Each row of a before or after table is a point. The points were changed in one or more steps. Then noise was added and the rows were shuffled. The steps act on columns, c1 being the first. Name the steps. A step turns or swaps two columns, mirrors them in a line or flattens them onto one, adds a multiple of one to another, or multiplies or shifts one. Angles are multiples of 10 degrees, from the lower column toward the higher: turns from -170 to 170, lines from 10 to 170 but not 90. Use the fewest steps. Two steps may share a column if one is a turn and the other turns, adds or multiplies; they go together, in the order done. Otherwise the lowest column goes first.

Before (11 x 2):
[[-17 -34]
 [ 24 -26]
 [-42  -8]
 [-45  42]
 [ 29  31]
 [ 28  54]
 [-50  11]
 [ 64  64]
 [ 31 -52]
 [-21 -26]
 [ -2 -48]]
After (11 x 2):
[[ -5 -34]
 [ 22 -42]
 [ 10  41]
 [  1 -38]
 [ 34 -10]
 [ 22  86]
 [-49 -16]
 [-32 -28]
 [ 52 -31]
 [-60  16]
 [ -3  61]]
Steps: turn c1 and c2 by 30 degrees

Before (10 x 4):
[[  2 -37 -33 -17]
 [ -3 -27 -16 -46]
 [-14 -20  15  23]
 [ 32  -9   0 -15]
 [ 39  18 -21   2]
 [ -8 -33   3 -33]
 [-43 -30  -4  19]
 [ -3 -12  13 -52]
 [ -8 -30  49  18]
 [ 11 -43  -7  14]]
After (10 x 4):
[[  -6  -63   13  -91]
 [ -25  -92   21  -34]
 [  11  -30   -7  -98]
 [  24  -77   34   37]
 [ -20  -21  -24  -33]
 [ -40   46  -21    8]
 [  24  -46    1   48]
 [   7  -82    4  -66]
 [  41  -76  -25   36]
 [ -11 -107   -4   31]]
Steps: turn c1 and c3 by -130 degrees; multiply c2 by 2.5; multiply c4 by 2

Before (12 x 8):
[[ 10  21 -20 -21 -20  19  18 -18]
 [-50  16   2  26  20 -40  16 -11]
 [-29  35 -22 -34  15  -1  39  30]
 [-17  22  19   9 -21  35  11  -7]
 [ -6  36 -48 -29  25  -8 -66 -28]
 [-17  13  -3 -70   0  12  17   8]
 [-21 -32  46  -6  41  10  17  25]
 [-20  19  28 -25   4  41   5 -49]
 [  2 -33  31  -1 -30   2 -31 -27]
 [-44  76  19 -34  -6   4 -29 -35]
 [ 13  44 -12 -23  33   5  27  22]
 [ 16  27  -4  13 -22 -34   0   3]]
After (12 x 8):
[[  59  -30  -32    6  -16   61   16    0]
 [ -23   12  -19  -31   57  -63  -31  -50]
 [ -10   13   27   27   -1    7   18   -4]
 [  46   20   14   44  -41   44   39   54]
 [  29    6  -10   83   47  -42  -28   18]
 [  13  -17   15   17   15  -92   11    9]
 [  38   17  -22  -28  -47 -105   17    3]
 [ -23  -22  -23   21   15   61    1   22]
 [  22   16   13   26   -1 -120    4  -36]
 [   9    7   12   49  -61   15   27   53]
 [  22   61   10   36  -10  -13   17   17]
 [  -9   15   24   43   40  104  -66   -3]]
Steps: add 1 times c7 to c5; turn c1 and c5 by -160 degrees; add 0.7 times c2 to c8; turn c2 and c4 by 110 degrees; turn c3 and c6 by -130 degrees; multiply c6 by 2.5

Before (13 x 11):
[[-22  12 -32 -58  51 -14  42  32 -16   0  39]
 [-20 -34 -33 -54  24  24  10  76 -23  -5 -10]
 [ 22   0 -26 -62 -18 -30 -41 -25  77 -13 -21]
 [ 41  28 -66 -24   5  28  47  53 -24 -27   9]
 [-15  27 -38 -40  49  75  24  37  12 -12  18]
 [ 12   7 -22 -11 -10 -43 -57 -58  34 -23 -57]
 [ 10  17  -5   3  44 -50 -89 -15  59 -39 -35]
 [-38  11   5  17 -15 -27 -25 -44  66 -40 -30]
 [  1   4  -3 -21   1   4 -60 -51  10 -64  10]
 [ -1 -13 -50   9  -8 -30 -66 -48  48  21  -7]
 [ 36  18  56  25  -4   6 -54  20  31 -53  40]
 [-28  39 -29  -1 -35 -38 -91 -24  57 -57   1]
 [ 14  77  70   2 -10  18 -70  18  -6 -22  11]]
After (13 x 11):
[[-29   6 -11  15 -14  11 -36 -45  66 -37  62]
 [  5 -21 -45  -3 -33  33 -96 -22  58 -54  32]
 [ 34  84 -63   5 -12 -10 -61  17  -7 -22 -31]
 [ 51  58  -6  24  -3  13 -38  20  30 -55 -60]
 [ 30 -19 -10  -9 -12   9 -47 -57  35 -21 115]
 [-34 -30 -16 -57  51  31  34  34 -16   1 -43]
 [-25 -34 -35 -39  49 -57  16  39  10 -14 -86]
 [ 22  -2  -6 -20  -1   1 -55 -50  10 -64 -17]
 [-21 -38  26 -54  26 -24   4  77 -24  -5  -7]
 [ 20 -60 -41 -23   6 -19  56  52 -24 -25 -34]
 [ 39   0 -20   4  45  26 -78 -15  60 -38  90]
 [ 21 -52   3  10  -9  23 -65 -52  48  23  35]
 [ 35 -24  -6 -63 -17  17 -35 -22  75 -14  52]]
Steps: turn c1 and c7 by 20 degrees; turn c2 and c3 by -80 degrees; turn c6 and c11 by -150 degrees; multiply c11 by 1.6

Before (11 x 14):
[[  12   35   13   18   47  -64  -56  -21   -7  -21   -6   34  -15  -18]
 [ -17  -27   32  -71   12   67  -16  -49  -28   47   26   45   30  -11]
 [  13   14   -9   -7    3  -30  -48   29  -25   29  -23   56   14   -1]
 [  24  -18    6  -17   -2   25   66  -15   46   -2   17    6   29   50]
 [ -18  -30   11   -7   60  -29   -1   36   26   -4  -18    8   25   -1]
 [  27  -50   34   -5  -18   58   51  -23   38   -2  -47  -37   40   10]
 [   9   53   -5   26   36  -69  -19  -20   12   62   -2    9   31  -50]
 [  50 -105   47   -3  -30   24   63    6   74  -13   14  -12   33    3]
 [ -61    9  -20  -44  -38   58  -38  -51    7   20   31   34   42  -25]
 [   0  -31   80   -2  -27   85   59   27   59   -8   17    8   15   21]
 [   1  -34   51  -58  -31    9   59    1   51   -3  -20    2    0    2]]
After (11 x 14):
[[ -20   59   12   41   32  -67   24   36    0   61   17    7   -9  -29]
 [ -58  -26   -5  -22   -3   25  -24   29  -77   -3   28    2  -10   48]
 [  11  -37   27  -74  -32   10  -18    1  -74    0   13    4   -1    1]
 [  49  -28    9   -4   60  -27   15   -6  -19    0  -14   20  -39    0]
 [  18  -25   -4  -94   10   66   -7   65   33   45  -45   26   18    2]
 [  -9  -27   62  -52  -23   87   -4  -12  -85   -5  -15   14  -29   21]
 [ -20   34   23   33   48  -59   36   11   43  -18   23   25   29  -26]
 [-108 -101   40  -23  -31   24   -2   10  -95   -8   71  -11  -29   -1]
 [ -20  -49   26  -30  -19   57  -17   32  -61   -6   81  -43  -27   10]
 [  95   11  -37  -50  -41   57   32   73   23   22 -120   15    4  -18]
 [  -8   13  -10    5    3  -28   20   -1   57   28   36   64  -14    7]]
Steps: multiply c1 by 2.5; turn c1 and c11 by 140 degrees; add -0.3 times c6 to c4; turn c3 and c4 by -20 degrees; turn c7 and c9 by -140 degrees; turn c8 and c12 by 20 degrees; turn c8 and c13 by -140 degrees; add 0.3 times c10 to c14

Before (13 x 20):
[[-34  -3 -17 -28 -19  46  20 -38  -3 -28   0 -20 -22  18 -30 -14 -54 -26
  -10  22]
 [-27  -7 -11 -57  10  -7  19   2 -50  25   1 -11 -10  34 -20   1 -18 -16
   -5  17]
 [ 47  -1  -6  -1  54  20  14   2  -5 -61  67  -5  -1  31  52 -59  12 -34
   42  10]
 [-25   9  28  37   1 -34 -53 -47   8   0  59  43  36  20 -10  16 -28  48
   12 -43]
 [ 21  12  25 -12  40 -39   4  19  30 -64  47  -9  -1  13  14 -40  -5   2
   68  54]
 [-22  30 -34 -49  33  21  52 -36 -12  14   4 -55   4 -12  -8 -57 -26 -12
   -2  30]
 [-26  30 -13 -11  16  17   7  -3 -44 -31 -11 -25 -39 -13   5 -69  -1 -32
   35  19]
 [-14  -6  27  61  18 -54 -18  -8  19 -58  20   8  61  38 -10   0 -14  12
  -14 -53]
 [-90   2 -44 -55  34  36  -2   0 -38   0  21 -33   4  -8 -36 -27 -65 -38
  -13  12]
 [-58 -35  46 -26  -2  34 -40 -51 -48  10 -19 -30  72   8 -16  14 -57  -5
  -13 -13]
 [ 10  27  47  14   4 -42 -75 -12  24 -29  42  31  40   0 -24  10  -6  13
  -59 -21]
 [-70 -39 -21 -40   9  48  30 -26 -33   2 -16  11  21 -52 -44 -12 -13 -21
  -24  17]
 [-21  31  56  53  15 -23 -27 -16  17 -61  62  45  61  64   4 -36  26  18
   -9  12]]
After (13 x 20):
[[ -35  -19  -18  -27  -18   47   33   18   -3  -27   32  -20  -23   20
   -31  -14   10  -24  -56   12]
 [ -21   11   57   55   16  -24  -43   61   16  -59  -18   44   60   67
     3  -37    8   18   26   30]
 [ -58  -13   46  -27   -2   32  -64    8  -49   11   53  -29   73   10
   -16   14   14   -4  -57  -36]
 [ -15   37   27   61   19  -53  -26   22   18  -57   -1    7   62   38
   -12    1   13   12  -14  -37]
 [  21  -35   26  -12   40  -39    6   31   29  -63  -39   -9    0   14
    14  -40  -67    3   -5   44]
 [  48   -9   -8   -1   56   21   22   57   -5  -61  -36   -5   -1   29
    53  -57  -42  -33   12    6]
 [   8   33   47   11    5  -41 -120   43   24  -29  -11   30   40    1
   -26   11   57   12   -7    7]
 [ -21   -5  -35  -49   33   23   82   22  -14   14   31  -54    5  -11
    -8  -56    2  -14  -27   43]
 [ -25    4  -13  -11   16   16   11   -9  -44  -30    8  -24  -39  -14
     5  -68  -35  -30   -1   35]
 [ -25   38   27   36    0  -34  -86   75    9    0    9   43   34   20
   -10   16  -12   48  -29  -22]
 [ -26  -16  -10  -58   12   -8   31   -1  -50   26   -2   -9  -11   32
   -20    1    5  -16  -17    6]
 [ -70  -39  -21  -40    9   51   48    0  -34    2   30   12   20  -52
   -43  -12   23  -21  -12  -20]
 [ -92   -8  -43  -55   32   36   -3   18  -38    0  -10  -33    4   -7
   -36  -27   12  -37  -64   11]]
Steps: turn c2 and c20 by 50 degrees; multiply c7 by 1.6; turn c8 and c11 by -120 degrees; turn c17 and c19 by 90 degrees
